Every row gives one point. Each copy is the shape, with its points in the same order, stretched, turned, moved and blurred by noise. Some copies are also mirrored. Which?
In the rows, zero is written as 128.

Shape:
[[104  83]
 [124 116]
 [177 187]
 [192 158]
 [ 97  92]
 [101 165]
 [ 91 119]]
Copy 1 (7 x 2):
[[ 81  98]
 [124 113]
 [222 144]
 [231 120]
 [ 79 111]
 [112 163]
 [ 82 136]]
Copy 1 is: only turned
Copy 2, 7 rows:
[[185  89]
 [150 120]
 [ 80 209]
 [125 214]
 [172  80]
 [ 90 106]
 [139  81]]
Copy 2 is: only turned
Copy 3:
[[160 151]
 [139 130]
 [ 94  62]
 [119  58]
 [154 161]
 [ 88 132]
 [131 161]]
Copy 3 is: mirrored
Copy 4 (7 x 2):
[[ 95 138]
 [124 122]
 [185  89]
 [148  70]
 [101 145]
 [189 164]
 [140 148]]
Copy 4 is: only turned

Shape (9 x 3):
[[137 159 112]
 [137  83 141]
 [140 176  85]
 [159 104  96]
 [ 63 184 173]
 [127 126 150]
 [151  92 117]
 [161 188 153]
 [ 54 173 163]]
Copy 1 (9 x 3):
[[117 168 122]
 [166 129 147]
 [114 203 108]
 [173 174 114]
 [ 47 112 186]
 [127 126 144]
 [170 150 128]
 [ 99 133 104]
 [ 57 121 193]]
Copy 1 is: mirrored
Copy 2:
[[142 151  94]
 [151  65 164]
 [147 181  73]
 [184 104 122]
 [ 17 146 114]
 [116  88 133]
 [173  87 142]
 [129 126  54]
 [ 13 156 139]]
Copy 2 is: mirrored

Shape:
[[153 120 129]
 [ 42 143 131]
 [ 95  98  99]
 [127  94 118]
 [169 146 144]
 [ 31 179 106]
 [116  71 125]
 [ 68 125 161]]
Copy 1:
[[125 111 108]
 [128 200 215]
 [101 128 164]
 [ 83 125 132]
 [140 110  98]
 [169 178 249]
 [ 67 142 117]
 [133 198 164]]
Copy 1 is: mirrored
Copy 2 (8 x 3):
[[112 130 148]
 [198  85 130]
 [138  96 111]
 [117 104 130]
 [114 148 161]
 [221 111 109]
 [111  80 135]
 [172  75 160]]
Copy 2 is: mirrored

Shape:
[[101 145 144 115]
 [ 88 106 106 120]
 [118 123 107 130]
 [184  69 116 119]
 [106 116 131 165]
 [133 182 108 146]
 [176  56 146 160]
 [154 135  37 135]
 [185 108 157 168]]
Copy 1:
[[147 174 131 116]
 [150 123 127  63]
 [110 127 117  82]
 [ 98  48  91 116]
 [101 124 154 109]
 [ 62 198 119 102]
 [ 85  24 133 146]
 [ 40 131  80  21]
 [ 52  83 134 179]]
Copy 1 is: only turned
Copy 2:
[[112 181 146 150]
 [129 120 129 182]
 [131 120 125 138]
 [157  54 163 101]
 [ 83 107 115 149]
 [137 171  88 104]
 [ 91  34 166 105]
 [201  88  60 125]
 [ 91  75 146  72]]
Copy 2 is: mirrored
Copy 3, 9 rows:
[[ 79 127 134 118]
 [100  83 148 114]
 [112 102 155 144]
 [212 122 111 126]
 [125 126 171 111]
 [ 74 136 167 184]
 [231 158 137  92]
 [115  70 171 216]
 [199 187 145 113]]
Copy 3 is: only turned

Shape (9 x 6):
[[153 179 176 101 158 191]
 [139  90 136 172 181 205]
 [ 90 121 157 102 108 154]
 [191  91 163 154 164 203]
 [143 108 131 146 129 114]
 [156 153 161  86 150 129]
 [171 139 130 169 157 175]
 [103  94  69  87 110 114]
 [178 168  85  84  67 124]]
Copy 1:
[[ 67  54 158 109 111 110]
 [145  74 194 118 158 165]
 [106 103 134 139 135  84]
 [117  56 222 150 121 170]
 [140 131 140 135 109 137]
 [ 86  79 122 131 105 131]
 [111 102 190 110 106 149]
 [ 96 164 130 156 153 143]
 [ 28 179 170 155  68 110]]
Copy 1 is: only turned
Copy 2:
[[104 188  94 101  76 128]
 [ 48 158  37 119 202 147]
 [102 189 132 153 100 158]
 [ 27 171  83 111 171 101]
 [102 142 147 151 158 133]
 [130 179 158 116 104 122]
 [ 73 128  72 122 163 119]
 [130 102 174 145 148 214]
 [141  90 222 126  48 169]]
Copy 2 is: mirrored
Copy 3:
[[108  59 134 132 106 169]
 [211  79 127 136 153 101]
 [107 125 114  90 102  85]
 [174  56  97 163 171 128]
 [140 159 116 142 155 112]
 [ 98 120 109 117 123 173]
 [168  98 138 179 141 137]
 [152 196  73 101  72 101]
 [ 85 169  79 190  58 150]]
Copy 3 is: mirrored
Copy 4, 9 rows:
[[143  59 183 206 140  87]
 [101 153 166 179 217 102]
 [ 76 116 107 151 137 144]
 [123 109 211 161 239 131]
 [139 143 138 109 155 162]
 [160  77 159 129 125  99]
 [155 123 162 183 186 127]
 [158 135  19  76 155 138]
 [225  54  52 134 144 187]]
Copy 4 is: mirrored

Shape (12 x 6):
[[107 135  40 162 118 176]
 [159  84 110 133  97  91]
 [161 175  48 122 168  98]
 [124  98 100  77 200 146]
 [170 180  85 151 193 179]
 [ 90 140 144 102 130 155]
 [144 139 149 100 159 105]
 [128 147 138 175  94 117]
 [189 175 129  80 116 179]
 [177  95 142 136 151 165]
 [ 99 106 115  96 108 171]
 [123 158 124 174 142 167]]
Copy 1, 12 rows:
[[142 178  84  94  39 155]
 [142  96  44 123 163  92]
 [ 69 119 103 147  40  50]
 [ 52 139 101  57 139 111]
 [118 196 174 110  37  72]
 [136 107 143 113 141 172]
 [104  93 138 138 156  91]
 [174 127 133 175 132 132]
 [193  81 154  86  70  79]
 [156 158 120  76 154  91]
 [155 108  92  70 131 179]
 [155 181 165 140  96 138]]
Copy 1 is: only turned
Copy 2 (12 x 6):
[[ 78 132  90  59 152  12]
 [ 48 107 156 114  98 153]
 [176  42 138  91 136  59]
 [112  49  52 147 143 125]
 [205  89  53  82 125  48]
 [120 146 114 162 142 110]
 [165  94 139 170 113 156]
 [125 187 167 102 128 119]
 [184  95 125 163  48  58]
 [121 114  59 119  82 142]
 [ 75 134  98 142 119  82]
 [160 168  90  96 128  71]]
Copy 2 is: mirrored

Shape:
[[133 157 160 137 143 108 175 185]
 [149 104  90 114 201 115 119  62]
 [ 91 140 114 133 141 128 154 178]
 [114  75 119 149 122 134 139 185]
 [160  89 145 104 155 109  91  30]
 [178  83 112 117 158 161  96  68]
 [179  82 106 159 141 113 122  43]
 [126 120 138 118 112 145 149 150]
 [ 96 174 142 162 135 159 129 169]
 [ 62 159 145 124 134 152 207 133]
 [ 87 128 113 124  86 102 113 206]
 [144 160 108  99 122 147 168 141]
 [101 144 168 103 154 154 175 183]]
Copy 1, 13 rows:
[[118 112 130 100 167  71 115 181]
 [155  64 132  75 138 232 128 100]
 [ 79 103 146  76 139  93 143 125]
 [ 85 107 142 120 141 114 190 144]
 [172  52 150 178 145 226 108  80]
 [166  95 158 149 120 224 128 113]
 [136  66 110 179 150 227 127 149]
 [114 102 156 139 112 105 133 146]
 [ 87 161 161 107 156  80 109 121]
 [ 73  74 206  99 113  89 110 148]
 [ 71 108  99 125 123  44 149  88]
 [127  87 142 103  91  96 103 166]
 [124 110 198  82 136  80 125 147]]
Copy 1 is: mirrored
Copy 2, 13 rows:
[[168 135 126 120 133 202 188 117]
 [200 172 140 132 160  84  57 181]
 [124 161 112  99 115 168 164 147]
 [112 204 173  93  75 157 133 134]
 [183 151 169 170 157  64  78 145]
 [194 159 174 117 116  55  81 147]
 [184 200 167 133 135  70  41  88]
 [149 152 150 112 109 139 176 130]
 [120 110 105  83 112 171 164 119]
 [127 164 113  79 204 166 182 137]
 [ 82 171 131 145  57 168 199 131]
 [187 167 115 106 138 120 187 126]
 [161 124 142  95 151 186 213 172]]
Copy 2 is: mirrored
Copy 3 (13 x 8):
[[160 174 167 137 104 116 218 179]
 [161  71 123  54  63 182 123 109]
 [164 162 130 108 149 166 188 182]
 [160 120 157  88 200 124 179 151]
 [ 91  78 115  87  48 142  90  45]
 [106  29 143  98 117 157 103  80]
 [146  41 118  56  78  99  89  91]
 [132 145 137 142 147 137 173 123]
 [ 96 153 119 128 125 153 154 214]
 [119 156  58 114 113 164 243 174]
 [182 210 149 128 210 132 141 167]
 [170 127 115 171 135 164 179 130]
 [119 158 151 146 128 175 249 164]]
Copy 3 is: mirrored

Shape, 13 rows:
[[ 96  85 169 176 124 110 152 141  82]
 [117 129 223 172 119  62  54 128  45]
 [ 77 126 177 149 144  55  36 141  88]
 [124 159 131 137 110 142  90 161  82]
 [108 129 163 128  98 175 130 131 102]
 [ 73 145 192 134 159 128 103 178 120]
 [178 107  86 115  94 140 177 155 122]
 [133 104 194 153 118  90  83  81 109]
 [127 129 113 106  46 109 199  63 146]
 [171 111 155 117  79 161 197 172 165]
 [137 127 178 108 159 105 201  51 112]
 [131 101 112 123 121 208 156 133 173]
 [ 99  68 191  69 119 150 104 139 100]]
Copy 1, 13 rows:
[[122 135 132 192 171  88 142 151  91]
 [111 135 154 145 233  44  85 146 129]
 [114 134 161 127 185  15  94 193 107]
 [177 140 175 120 156 113  81 137 159]
 [159 145 140 143 160 107 105  91 112]
 [130 159 195 122 176  66 106 162  58]
 [144 138 138 133  91 211 115 109 190]
 [ 98 143 114 138 171  58 136 102 143]
 [146 150  27 131 159 171 152  98 123]
 [111 195 152 145 113 213 109  65 125]
 [120  96  69  91 189 137 199 101 113]
 [147 160 148 140  65 133 148  75 139]
 [ 92 103 139 137 143  93  74  89  82]]
Copy 1 is: mirrored
Copy 2, 13 rows:
[[ 96 116  84 192 146 134 115 165 147]
 [ 43 175  75 177  46 168  65 185 153]
 [ 79 198 108 153  68 119  54 134 146]
 [ 63 154  70  93  81  71 116 168  82]
 [ 64  76  78  95 119 128 109 147 107]
 [ 75 120 143 131 135 104  65 150  68]
 [113 136  86 122 144 111 221 164 102]
 [105 130  99 145  57 203  95 137 186]
 [160 124  30  69 187 227 163 135 163]
 [ 96  83 101 138 161 187 199 142  48]
 [155  87 145 106 180 204 125 202 195]
 [125  53 120  89 129 104 167 103  98]
 [  7  77 151 124 121 160 121 128 153]]
Copy 2 is: mirrored
Copy 3, 13 rows:
[[125  97 163 123 132 107  95 180 126]
 [115  75  90 155  90 111 104 184  44]
 [142  85  65 149  66 134 106 177 100]
 [115 105 115 126 124 149 176 147  97]
 [136 142 150 142 163 120 161 155 109]
 [170  95  80 127 123 102 173 189 111]
 [ 95 104 160  93 184 149 125  85 152]
 [137 127 121 140 113 113  61 134  85]
 [139 157 181 115 211 189  41 100 135]
 [148  95 165 106 213 109 142  90 128]
 [128 169 129  84 202 112  53 153 118]
 [154 160 175 106 163 111 147 101 168]
 [126 143 100 181 173  81 159 161 139]]
Copy 3 is: only turned
Copy 4 (13 x 9):
[[177 107  86 189 176 143 154 152 137]
 [226  77 105 129 134 166 225 116 142]
 [221 104 129 133 116 183 181  72 131]
 [180 109 148 125 141  89 118 106 145]
 [145 141 150 130 176 114 132 150 143]
 [172 124 171 145 146 143 152 108  87]
 [102 147  77 134 167  72  52 155 132]
 [148 109 102 105 153 193 183 144 144]
 [102 185 117  85 135 174  93 233 149]
 [ 78 166 104 111 202 106  61 203  76]
 [ 88 144 115 133 108 169 179 207 140]
 [ 73 160 136 135 206 110  57 148 127]
 [149 184 109 141 182 117 151 102 128]]
Copy 4 is: only turned

Shape (12 x 9):
[[154 172 211 142 154 169  97 123  94]
 [153 130 136 106 144 142 113 124 171]
 [184 167 128 134 155  82  92 153 109]
 [110 166 133 132  75 120  90 139 122]
 [ 90 169 165 137 127  74 207 162 101]
 [ 85 143 120 142 149 121  87 116 115]
 [128   8 128 114 115 131 153 107 167]
 [125  61 245  72 129 121 197 121 127]
 [140 122 113  97 134 108 118 142  98]
 [167 158 182 136 107 114 104  87 126]
 [166 138 110 124 156 167 128  99 111]
 [ 18 179 143 113 122  96 139 104  98]]
Copy 1 (12 x 9):
[[155 124 163  94  60 134 179 142 166]
 [120 100 151 110 132 109 147 134 142]
 [126  47 150 108  76 126 129  97 104]
 [112 124 126 167  69 140 131 161  79]
 [151 168 139 100 145 224 120 106  99]
 [ 95 103 131 162  85 168 113 126 161]
 [115 115  78  91 194 147 136 133 196]
 [187 151 135  43 210 203 202 140 190]
 [157  86 128 126 114 128 126 118 145]
 [131  83 150  87  82 155 139 170 133]
 [145  96 146 100 101 106  97 132 191]
 [111 152 153 177 114 247  86 158 146]]
Copy 1 is: only turned
Copy 2:
[[204 131 151 122 157 211 110 111 135]
 [ 95 149 106 147 163 180 114 118 137]
 [105 150 211 168 182 151 118 117 175]
 [139  83 153 147 139 135 161 144 126]
 [170 193 146 110 209  99 196 125 236]
 [139 139 157 135 137 115 102 165 110]
 [ 69 168  43  85  46 150  82 109 150]
 [199 175  44  82 139 194  96 102 249]
 [109 137 149 161 155 112  89 104 160]
 [149  84 157 101 172 202 132 130 176]
 [111 137 146 113 151 151  81  87 106]
 [196 123 136 118 202  78 157 211 161]]
Copy 2 is: mirrored

Shape, 14 rows:
[[131  59 113 101 128 112 146 145 128 134 154]
 [153 143 104 100 153 154 136 104 132 152 159]
 [151 122 154 101  51  93 151  90 108  73  78]
 [138 137 146 116  97 111 152 105 115 122 120]
 [ 90 137 103 118 146 125 122 147 135 132 135]
 [138 141 157 117 140 133 150 155 115 146 158]
 [108 107 108 175 118 155 145 134 139 143 154]
 [161 144 127 177 154 122 129 150 120  67 127]
 [152 144 146 198 158  89 123 135 124 135 117]
 [143 111 143 108 160 120 103 151 113  91 122]
 [ 87  91 137 129 137 154 131 145 122 125  49]
 [159 140 139 218 139 149   7 153 121 132 141]
 [164 144 117 130 115 121 153 131 190 126 150]
 [127 132 155 110 148 133 129  98 148 122 166]]
Copy 1 (14 x 11):
[[129  95 126 137 161 189 143 140 110 123 131]
 [129 129 164 136  99 143 145 132 171 145 160]
 [120 120  56 152 126 175  53  93 138  50  88]
 [129 117  87 135 111 135 111 119 146 111 123]
 [106 111 149 126 136 114 131 135 112 125 133]
 [110  94 104 127 141 136 176 119 161 161 138]
 [142  98 161 144 145 123 109 143 131 161 131]
 [125  95 181 165 168 147 125  73 109 107  82]
 [162 108 147 141 134 103 144  93 103 128  92]
 [104 115 140 127 179 177 138  79 113 109  97]
 [104 173  83 147 172 121  49 138 117 102 100]
 [168  84 223  85 182 104 100  79 119 174  76]
 [146  96 137 140 120 114 146 138 155  84 132]
 [129 112 131 119 126 147 160 109 152 129 173]]
Copy 1 is: only turned
Copy 2:
[[130  57 172  85 126 133 104 127 141 113 118]
 [162 110 123 155  94 154 178  93 129  79 129]
 [ 21 161 218 196 146  80  87 105 103 125 126]
 [107 140 173 156 117  98 127 119 112 107 111]
 [167 128 132 120 116 138 145 138 132 153 139]
 [164  78 128 133 100 118 153 140  97  77 123]
 [134 120 141  76 106 118 152 110 117 145 125]
 [107  99 171 200 129 141 184 141 123 171 107]
 [147 119 130 159 124 125 170 128 159 173  55]
 [113  82 139 177 130 158 143 150 130 135 125]
 [ 86 131 115 149 197 124 149 128 116 165 162]
 [ 85 124  68 145  87 160 158 103 118 207  78]
 [140 113 176 118 127 157 136  97 107 131  74]
 [139 136 134 125  96 150 144 124 137  80  96]]
Copy 2 is: mirrored
Copy 3:
[[122 133 138  74 198 108 123 115 145 119  97]
 [ 97 161 129 116 125 114 133 143 105 102 160]
 [183  66 121 206 189  90  95  91 210  90 102]
 [152 103 135 155 151 116  99 137 160 106 117]
 [123 146 106  89 111 129 158 134 103 139  96]
 [124 143 146 107 129 164 119 158 155 120 136]
 [115  93  96  52 118  91  95 123 128 134 104]
 [128 108 123 136 113 124 102  60 179 164 130]
 [129  95 158 118 112 165  75 111 125 146 124]
 [141 126 127 120 159 148 146 101 148 141 140]
 [177  57 112  59 121 100 169 113 120 123 107]
 [ 72  53  75  94 109 198  94  77  96 132 164]
 [121 171 126 144 132 129  70  86 149  79 118]
 [167 152 104 124 155 134  92 156 115 122 156]]
Copy 3 is: mirrored
